Rows are points. Examples show where two turns around zero, p and q, send a point. Write where each new point lands after one turn and then the other. Backwards means that the second turn is done in reverse. Each puzzle has new turns, and all numbers are rounded.
(in the rows, 128 means zero)

Turn p:
[116 141] -> [123 145]
[ 99 119] -> [ 98 133]
[127 112] -> [120 114]
[105 144] -> [115 153]
[194 123] -> [185  94]
Turn q:
[117 117] -> [126 113]
[122 167] -> [ 99 155]
[ 97 115] -> [112  99]
[175 113] -> [174 145]
Where do these land?
q, then p backwards: [106  90] -> [153  92]
p, then q: [118 136] -> [117 134]
p, then q: [159 158] -> [152 164]

Turn p:
[135 172 109] -> [126 170 104]
[100 145 145] -> [105 146 151]
[111 130 127] -> [111 129 132]
[109  87 135] -> [115  87 144]
[186 106 124] -> [184 108 109]
Turn q:
[140 118 137] -> [131 115 141]
[166 143  81] -> [188 142 121]
[109 100 149] -> [ 99 101 126]
[154 143 147] -> [136 137 162]
[131 110 141] -> [121 108 136]
[ 69 154 112] -> [ 96 164  83]
Where do these land?
q, then p: [122 144  55] -> [153 149  60]
p, then q: [144 110 156] -> [130 108 159]
p, then q: [141  98 147] -> [130  96 148]
p, then q: [150 160 147] -> [142 157 157]
p, then q: [ 92 121 139] -> [ 90 123 123]
p, then q: [119 135 124] -> [122 136 121]

Turn p:
[106 166 152 142] -> [ 94 157 146 147]
[154 111 139 149] -> [160 123 142 145]
[194 125 101 129] -> [191 144 131  99]
[ 96 120 135  97] -> [ 93 102 123 116]
[ 90 118 114 122] -> [102 113  99 133]
Turn q:
[ 96 156 129 148] -> [122 172 142 121]
[134 123 111 157] -> [157 139 131 142]
[ 96 114 135 153] -> [120 150 151 156]
[143 146 162 107] -> [111 107 142  93]
[172 102 104  76] -> [131  72  76 127]
Where do these land?
q, then p backwards: [145 123 155 110] -> [121 111 143 100]
q, then p: [133  94  93 161] -> [174 158 132 150]
q, then p: [125 161 150 172] -> [115 139 182 110]
q, then p backwards: [112 174 121 140] -> [148 170 109 120]
p, then q backwards: [149 119 136  95] -> [156 145 153 128]
p, then q: [104  97 113  90] -> [111 117  97 171]

Turn p:
[130 169 147 152 133 168] -> [127 163 161 170 130 141]
[ 98 108 162 152 155 141] -> [ 92 127 141 134 176 141]
[150 130 159 107 109 109] -> [134  97 160 116 107 126]
[156 164 101  78 127 121] -> [177 148 133  99  87 131]
[103 128 120 148 144 167] -> [111 158 115 150 150 150]
[ 81 100  90 149 147  84] -> [ 99 135  77  98 160  86]
[145 119 116 143  99  68] -> [131  92 116 121 110  70]
[172 103 120 108 128 152] -> [167 101 116 136 123 161]
[117 130 138 115 111 142] -> [113 129 134 127 111 146]
Turn q:
[136 161 120 105 148 166] -> [117 144 133  79 139 155]
[140  62 132 181 132 105] -> [155 104 128 202 160 120]
[151 110 125 152 149  90] -> [161 128 124 150 157  97]
[136 133 110 108  96 130] -> [142 136 116 121  94 143]
[149 124 150 150 114 119] -> [144 132 158 150 125 119]
[ 70 117 165  66 159 139] -> [ 74  61 120  82 124 116]
[117 152 117 141 110 128] -> [114 157 125 134 113 127]
[125 165 106 122 116 147] -> [116 163 121 107 113 146]
Where do these land?
q, then p: [102 102 139  94 103 124] -> [103  96  91 133 112 135]
p, then q: [128 116  95 123  92  91] -> [153 125  86 146  93 121]
p, then q backwards: [145  82  98 106 121  94] -> [124 103 111  71 146 106]
p, then q: [116 129  95 114 140 119] -> [141 143 107 102 117 130]
q, then p backwards: [159 177 153 144 148 169] -> [103 163 170 103 174 133]
p, then q: [120 144 162 142 147 122] -> [109 114 151 120 142 101]
q, then p: [126 146 154 172 146 177] -> [ 98 160 172 130 165 150]
